Each row is a point. Each copy is the shape, with its points in the same order, stretched, turned, moved and blurred by noise. Is it also mirrored, or only turned?

Shape, 6 rows:
[[ 1.3  6.2  3.6]
 [ 8.9 -2.8 -2.0]
 [ 0.3  2.8  2.2]
 [ 0.3 -2.3  1.4]
 [ 1.6 -2.2  2.7]
 [ 1.9 -2.6 -3.6]]
Copy 1, 6 rows:
[[ 4.3 -2.6 -2.3]
 [ 2.2  2.5  5.3]
 [ 1.7 -2.0 -1.3]
 [-1.2 -2.0  1.6]
 [ 0.2 -2.7  2.6]
 [-2.7  2.4  1.7]]
Copy 1 is: mirrored
Copy 2:
[[-5.6  0.9  5.7]
 [-6.4 -4.2 -7.1]
 [-1.7 -0.1  3.5]
 [ 1.4 -2.7  0.2]
 [-0.1 -4.3  1.4]
 [ 1.6 -0.2 -5.3]]
Copy 2 is: mirrored
Copy 3 (6 x 3):
[[ 1.3  1.7  9.7]
 [ 7.1  8.6 -1.5]
 [ 0.3  0.9  5.0]
 [-1.3  1.3 -1.7]
 [-1.9  4.2 -0.8]
 [ 4.0  0.9 -2.5]]
Copy 3 is: mirrored

Shape:
[[-4.3 -1.4  3.6 -2.2]
 [ 0.2  5.0  0.3 -3.8]
 [-1.3 -3.4  0.1  3.4]
 [ 1.2 -1.8 -0.8  1.5]
 [-8.4  4.8 -5.7  3.4]
 [-3.3 -0.6  6.7  1.1]
 [-0.3  2.7  4.3 -2.3]
 [-0.5 -2.6 -2.2  1.4]
 [ 2.2 -2.6  0.7  0.2]]
Copy 1, 9 rows:
[[-5.4 -2.8  3.5 -2.1]
 [-2.7 -1.9 -6.4  2.5]
 [ 3.0 -2.2  5.9 -0.1]
 [ 3.5 -0.1  3.3  2.0]
 [ 5.5 -9.3 -3.5 -9.2]
 [-6.2 -6.3  4.6  2.6]
 [-6.2 -3.8 -0.1  4.6]
 [ 3.5 -0.5  4.0 -1.1]
 [ 1.5  1.5  3.8  3.0]]
Copy 1 is: only turned
Copy 2, 9 rows:
[[-3.9 -1.9  2.6 -3.4]
 [ 2.8  2.8 -0.9 -0.5]
 [-4.3 -2.7 -1.4  1.5]
 [-1.1 -1.5 -3.1  1.1]
 [-6.6  9.2  1.7  4.0]
 [-3.4 -6.5  4.7 -0.6]
 [ 1.1 -3.0  1.7 -0.8]
 [-2.9  0.6 -3.5  0.7]
 [-0.3 -3.0 -3.5 -0.1]]
Copy 2 is: only turned
Copy 3 (9 x 4):
[[ 4.3 -2.7  2.8 -2.3]
 [ 2.9  2.6  2.7  5.4]
 [-0.8 -1.7 -2.8 -3.7]
 [ 0.6  1.1 -3.4 -0.8]
 [-7.4 -3.9  3.6  2.6]
 [ 3.1  1.2  4.6 -5.1]
 [ 4.6  3.5  3.9  0.8]
 [ 0.0 -1.7 -3.8 -0.9]
 [ 2.4  0.9 -3.2 -0.9]]
Copy 3 is: mirrored

Shape (11 x 8):
[[-3.0 -2.1 -0.9 -1.4 -1.7  7.1  1.5 -0.1]
 [-0.8 -4.1  1.0 -1.0  2.1  0.9 -5.2  0.2]
 [ 0.6 -1.6 -0.1  2.4 -2.0  1.0  3.2  2.8]
 [ 0.8  2.7 -4.7  5.6 -3.4  3.0  2.3 -1.8]
 [ 0.4  6.1  2.9  3.7  0.6  3.5 -2.1  1.0]
 [-3.6 -1.9  2.4 -3.1 -3.3 -1.4  3.9  6.2]
 [ 2.9  1.9  2.4 -7.4 -4.5  2.7  4.6 -4.9]
 [-1.2  4.6  5.7 -1.0 -1.9 -3.7  0.4  2.7]
 [-2.1  0.3  0.2 -4.0 -0.6 -3.0 -3.9 -1.2]
 [-6.7  1.6  1.0  5.2  2.7 -5.7  6.5 -2.2]
 [ 2.6  4.0 -1.1 -3.1 -0.7 -0.7  2.0  0.9]]
Copy 1 (11 x 8):
[[ 7.1 -3.6  0.9  2.0 -0.9  3.1 -0.4  3.2]
 [ 2.2 -1.5  1.0  2.7 -2.9 -3.4  0.4 -5.0]
 [ 2.0 -3.8 -2.6 -0.8  2.1 -3.3  1.4  4.8]
 [ 1.3  1.9 -1.4  2.1  5.6  0.7 -3.2  6.0]
 [-2.8  2.6 -1.4  6.9  1.8  0.0  1.4  4.8]
 [ 0.3 -8.4 -0.5 -5.0  1.6 -0.3  3.5  4.1]
 [ 5.0  3.3  3.2 -7.7 -1.3  7.1  0.6  3.1]
 [-6.1  0.7  0.3 -1.3  3.0 -0.1  4.7  3.2]
 [-1.8  0.9  3.5 -1.2 -1.0  1.2 -1.7 -4.7]
 [-2.1 -2.3 -2.8  2.8 11.9  2.0  1.9  1.8]
 [-2.9  0.7 -1.5 -3.8  0.3  3.1 -1.1  2.5]]
Copy 1 is: mirrored
Copy 2:
[[-2.4 -0.7 -3.6  5.2 -1.8  3.2 -3.6 -5.1]
 [ 1.7 -1.3 -7.5 -1.3  2.8 -0.8 -1.3 -3.1]
 [ 2.0 -0.7  0.4  4.6 -3.1 -1.2  0.5 -1.3]
 [-5.2  0.9  0.5  3.6 -5.4 -1.9  5.6 -5.3]
 [-0.4  2.7  4.0 -3.3  0.7 -3.5 -3.4 -7.6]
 [ 3.9 -5.0  2.2  6.6 -2.0 -3.9 -6.9  4.9]
 [-4.0 -4.3  1.7  1.7 -3.0  9.1 -1.4  2.7]
 [ 4.0 -2.8  7.1 -0.9  0.7 -5.7 -5.6  2.7]
 [-1.5 -4.1 -4.6 -2.5  1.5 -3.7 -2.7  3.2]
 [ 1.1 -6.5  7.1  7.0  7.2 -3.8  3.2 -0.6]
 [-1.8  1.3  1.1  0.0 -1.0 -1.9 -0.4  3.5]]
Copy 2 is: only turned

Shape (16 x 11):
[[ 2.1  3.1  0.7  1.6 -4.0 -0.3 -1.0  1.3  1.4 -2.4  3.4]
 [ 0.5 -1.1  1.0 -3.5  5.7 -2.3  0.6  2.1 -2.7 -1.6  0.8]
 [ 8.7 -0.8 -1.1  2.5  1.9 -3.4 -3.6  2.4  1.2  1.2 -6.7]
 [ 2.7  2.4 -0.7  4.9  0.6 -2.4 -6.6  1.8  4.6  8.5 -5.1]
 [ 3.7 -1.0 -3.8  0.3  3.1  0.8 -0.7  5.1 -3.6  2.7 -3.7]
 [-1.8  0.7  2.2 -2.8 -1.0  5.2  4.0 -6.0  0.2 -2.9  2.3]
 [ 0.1 -2.7 -1.1 -2.5 -1.7  6.5 -1.8 -3.8 -1.5 -2.8  5.3]
 [ 5.5  4.5  0.2  0.2 -0.7  4.6  0.0 -0.7  5.3  3.3  7.9]
 [-3.2 -1.6 -2.5 -6.1  1.1  3.7 -0.2  1.6  2.7 -3.8  0.9]
 [-1.0 -3.0  4.0 -3.0  3.1  2.3 -3.5  0.1 -2.5 -0.8 -0.5]
 [ 0.8 -2.9 -3.9  2.7  5.1 -3.2 -4.0  3.0 -2.0 -0.2  0.0]
 [-1.3 -3.9  0.8 -4.3 -3.8  2.1  3.5 -2.3 -0.4  1.1  4.8]
 [ 6.1  8.2 -3.5  0.4 -2.3 -3.4 -6.8 -3.5  2.6  7.7 -1.7]
 [ 4.5  1.4 -4.0  3.8  4.2 -2.3 -4.9 -3.5  5.1  5.6 -3.6]
 [ 2.8  6.4 -1.1  3.8 -0.4  2.5 -0.3  3.3 -1.7  1.1  0.6]
 [-5.3 -3.2 -2.1 -1.5  1.7  2.6  2.6 -3.5  1.5 -1.1  4.1]]
Copy 1:
[[ -2.4   4.7  -1.4   1.5  -2.1  -0.3   3.3   2.0  -0.4  -0.7   4.0]
 [  0.2   0.7  -2.6   4.2   2.0   3.9  -1.6   0.1  -3.3   3.4  -1.4]
 [  1.9  -4.9  -9.9   0.8  -3.4  -2.6   0.0  -6.0  -1.6   0.6   4.2]
 [  0.5  -0.9  -6.3  -2.0  -7.7  -1.8   1.6 -12.0   4.4  -0.9   2.0]
 [  1.2  -4.8  -4.7   2.1  -1.5   6.0  -1.3  -3.9  -0.2  -1.2   3.0]
 [ -2.4   3.0   2.6   2.6   1.6  -2.2  -6.3   8.5  -0.8  -1.0  -3.7]
 [ -4.8   1.3  -3.0   0.8   2.8   1.2  -2.9  10.3   2.4  -3.8  -2.6]
 [ -3.4   2.9  -2.4   8.5  -5.4   0.4   1.2   7.6   0.6  -4.6  -0.8]
 [ -4.2   0.3   1.7   5.5   8.3   2.3  -3.2   1.3  -0.8  -3.3  -3.1]
 [ -3.1   2.9  -4.9   0.7   4.2   2.0  -5.3   0.9   0.8   0.8  -1.0]
 [ -0.4  -3.5  -6.4  -1.9  -2.4   4.3   3.3  -5.0  -1.2   0.5  -0.5]
 [  2.5   4.9   2.0   1.8   2.0   2.0  -2.5   7.8   2.2  -3.0  -4.7]
 [  0.5  -1.7  -4.7   1.9  -9.2  -5.0   3.3  -2.9   6.9   2.9   2.8]
 [  0.1  -6.7  -6.5  -0.4  -7.6  -4.8   0.7  -6.2   1.8  -0.4  -2.8]
 [ -3.1   0.6  -2.0   2.5  -6.2   3.3   1.7  -0.9  -0.3  -0.6   6.2]
 [ -1.0   0.9   3.0   0.0   1.7   2.1  -2.2   3.0  -0.3  -2.9  -7.7]]
Copy 1 is: only turned
Copy 2:
[[-0.7 -0.6  2.3 -5.5 -3.0  2.8  1.6 -1.9 -2.4  1.7 -0.2]
 [ 3.5  2.1  4.1  2.8 -1.2 -0.9 -3.2  4.2  0.7 -0.8 -2.4]
 [ 0.1 -7.3  1.7 -1.1 -7.4  6.1 -1.0  8.2 -0.1 -3.5 -2.3]
 [-2.2 -9.6  0.3 -2.8 -7.1  6.5 -1.2  2.4  5.6 -0.1  5.8]
 [ 2.2 -1.4  2.1  0.5 -9.3  2.7 -4.2  5.2 -1.2 -3.1  0.5]
 [-1.1  6.2  1.1  2.4  2.8  2.0  2.8 -1.1 -0.7 -1.1  0.0]
 [-0.5  6.0  2.2  2.8  0.8  6.7 -2.5 -4.5 -3.6 -1.5  0.0]
 [-1.2  1.1  1.3 -2.3 -3.7  7.1 -0.1 -0.1 -1.4  7.8  5.5]
 [-0.1  0.2 -1.1  0.9  3.0 -0.4 -4.1  0.3 -3.5 -0.3  0.2]
 [-1.5  1.3  3.3  5.6 -0.7  2.0 -3.7 -0.1  1.9 -2.1 -2.5]
 [ 4.4 -0.6  2.9 -1.9 -3.5  4.8 -5.4  3.5  1.6 -3.2 -1.3]
 [ 3.3  5.2 -0.1  5.1 -1.3  2.7  2.5 -4.0 -2.7  1.4  0.4]
 [ 0.2 -8.3  4.9 -2.8 -4.0  6.7  2.6  1.0  0.5 -0.9 11.2]
 [ 1.3 -6.7  0.5 -2.1 -2.1  9.0 -1.3  5.9  4.4 -2.4  6.0]
 [-2.0  0.1  4.4 -6.5 -8.1  2.9 -0.8  1.1 -0.5  0.0  2.9]
 [ 3.4  5.3 -1.4  1.4  3.7  2.9 -1.0 -1.8  1.2 -0.5  1.6]]
Copy 2 is: mirrored
Copy 3:
[[  0.7   3.3   2.4   0.0   6.0  -1.3   2.2   0.3   0.3   1.5  -1.0]
 [  2.6  -0.5  -2.9  -1.4   0.2   0.3  -5.6  -0.1  -1.5   0.5   3.3]
 [ -5.0   3.0   1.7  -3.7  -5.3   0.7  -2.2  -6.8  -1.2   0.1   2.2]
 [ -7.1   0.6   1.3  -1.2  -3.4   0.5  -1.2  -6.0   0.6 -10.0   0.0]
 [ -1.1   2.9  -1.6   0.7  -1.9  -1.1  -3.1  -6.3   2.7  -0.7   3.0]
 [  2.6  -2.6   1.3   2.6   3.8   4.3   0.4   6.9   1.5   3.6   3.1]
 [  6.7  -0.4   1.7   3.8   0.6   1.1   4.3   3.2   2.4   2.8  -1.6]
 [ -0.4  -4.9   4.7   0.7   7.5   0.5   0.9  -2.3   0.2   3.7   1.5]
 [  5.6   2.4  -2.6  -1.4   3.0   5.3  -1.1   0.2   1.3   2.0  -2.8]
 [  3.7  -1.2  -0.7  -0.9  -4.5  -0.7  -1.1   1.7   2.9  -1.8   2.0]
 [  1.2   2.9  -1.3   1.4  -3.6  -2.2  -2.7  -3.6  -3.2  -5.5   0.8]
 [  4.4  -0.8  -4.9   2.0   3.9   0.6   4.9   1.1   0.5   1.3   1.0]
 [ -9.8  -1.7   1.0   1.7   0.3   0.3  -0.8  -0.9   0.4  -3.9  -5.3]
 [ -6.7  -0.6   1.9   1.4  -5.5   4.2  -2.6  -3.0  -4.2  -6.4   1.7]
 [ -2.0   2.1   4.0   2.2   5.9  -2.8  -3.0  -1.5   4.3  -1.2   2.7]
 [  5.4  -0.2  -2.4   3.6   2.7   4.2   0.6   3.1  -3.0  -2.0   2.7]]
Copy 3 is: mirrored
